Each row of a before or after table is a point. One or more steps were done to the points. Then noise was added and the rows were shuffled. The steps act on columns, c1 being the first. What was done? A step turns or swaps two columns, mirrors them in a line or flattens them onto one, adds a multiple of one to another, or multiplies or shifts one. Angles are multiples of 10 degrees, from the lower column toward the higher: turns from -170 to 170, lines from 10 to 170 but not 90. Use the fewest steps. Two steps may share a column if one is a turn and the other turns, adds or multiplies; they go together, in the order done. Otherwise the lowest column goes first.

Before, 12 rows:
[[  46  -11]
 [  32   62]
 [ -60   26]
 [  -9    3]
 [ -36  -40]
 [ -41  -20]
 [ -58  -38]
 [  47  -27]
 [-104    6]
 [ -61   10]
 [ -49  -22]
 [  13  -38]]
After (12 x 2):
[[-51  31]
 [ 50  47]
 [-45  -5]
 [ 36 -41]
 [-46 -24]
 [-95  43]
 [ -7   7]
 [ 40 -25]
 [ -2 -43]
 [-66 -15]
 [-55  -2]
 [-47  45]]
Steps: turn c1 and c2 by -20 degrees

Before, 14 rows:
[[  13   15   14  -66]
 [ -63   21    1    0]
 [ 108  -47   24  -42]
 [ -61 -105  -12   -5]
 [  12  -13    5  -13]
 [ -74   20   20   56]
 [   3  -12 -101    9]
 [ -56    7  -62   46]
 [ -39   22   10  -46]
 [ -69  -53   24  -32]
 [   5    6   11  -57]
 [ -52   15  -20   53]
 [ -57   29    2  -26]
 [ -29   22   12  -53]]
After, 14 rows:
[[-63  16   0  -2]
 [  5   3  43 -43]
 [-59 -73  10   8]
 [ 12  14  52 -44]
 [ 11  -9   8 -10]
 [-56   5  -6  76]
 [-75  14 -57  10]
 [  2 -13  43  93]
 [109 -32  24 -41]
 [-55  19  22 -16]
 [-39  16  35 -30]
 [-50   9 -37  45]
 [-28  17  41 -37]
 [-70 -36  13 -36]]
Steps: multiply c2 by 0.7; mirror c3 and c4 in the line at 120 degrees

Before, 8 rows:
[[-48 -40  26 -33  35   4  -1  -1 -87]
 [-10  58  23 -21 -73  12  28  59   6]
 [ 24  33 -28 -42  35  -9  26   8 -92]
 [-46 -53 -59 -30  15  23  47  80 -66]
 [ 37 -48  39 -32 -65  85 -15 -16 -40]
 [-15  31  14  10  -6  29 -49  31  31]
 [-70  52 -28  53  -5  71  27  49   6]
 [ 49  20  21  31 -85  40  17  49 -37]]
After:
[[-32  19  15   9  -7  31 -48  30 -26]
 [ 96 -27 -61 -29  14  26  50  78 -20]
 [ 10  23  20  31 -89  38  17  50  62]
 [ 67  57 -30 -46  38  -5  26   6  54]
 [-22  54  23 -20 -76  13  28  62 -13]
 [ -5  54 -28  53  -9  70  26  49 -71]
 [ 40 -40  40 -31 -66  84 -17 -14  45]
 [108  -5  26 -32  37   3   2   1 -13]]
Steps: turn c1 and c9 by 110 degrees; turn c1 and c2 by 20 degrees

Before (11 x 12):
[[ 36  14   5  25  73 -18  18  12  26 -49  51 -26]
 [-20  13  30  34  37 -24  32  13  29 -30  37  68]
 [-27 -37  41  48  42 -15  16  40  74 -65  23 -30]
 [-43  28  31 -26  31 -51 -18  51  15  41  30  28]
 [ 51  -5 -33 -56 -11  31 121 -11  -3  33 -19  -6]
 [-28   1 -26  60  71  15  57   7  76  36  35 -13]
 [ 22  35  -9 -65 -25  96  79 -49 -39  19  -6 -20]
 [ 24  41 -70 -35 -15  53  60   3 -27 -39 -37 -13]
 [ 38  31  10 -31 -34   2 -30   9  36  16  15  54]
 [ 63  62  39 -25 -15  52  31  38 -20  65 -48  58]
 [ -7  10  13  38  -5 -19  -1  73   9 -10  84  17]]
After (11 x 12):
[[-43  25  30 -27   4 -50 -15  51 -18  36  41  31]
 [  1  11  32  35   5 -22  33  14 -29   0  53  70]
 [ 13  30  10 -27 -35   0 -33   9 -34 -12 -10  53]
 [ 48  14   6  24  24 -18  20  10 -24 -40  87 -23]
 [-32   0 -25  60  32  15  54   8 -76  32  71 -15]
 [  2  35  -9 -65 -15  96  77 -49  40  -5 -21 -21]
 [ 14  -5 -35 -58   6  30 119 -12   4 -12 -22  -7]
 [ 15 -37  42  50  16 -15  10  37 -69 -13  47 -29]
 [  4  61  38 -25  23  48  32  40  18  -4 -50  61]
 [ 35  39 -70 -33  14  52  58   3  27 -30 -39 -12]
 [  1  14  15  37 -56 -17  -3  73  -9  -6  61  16]]
Steps: flatten c1 and c10 onto the line at 140 degrees; turn c5 and c11 by 40 degrees; multiply c9 by -1
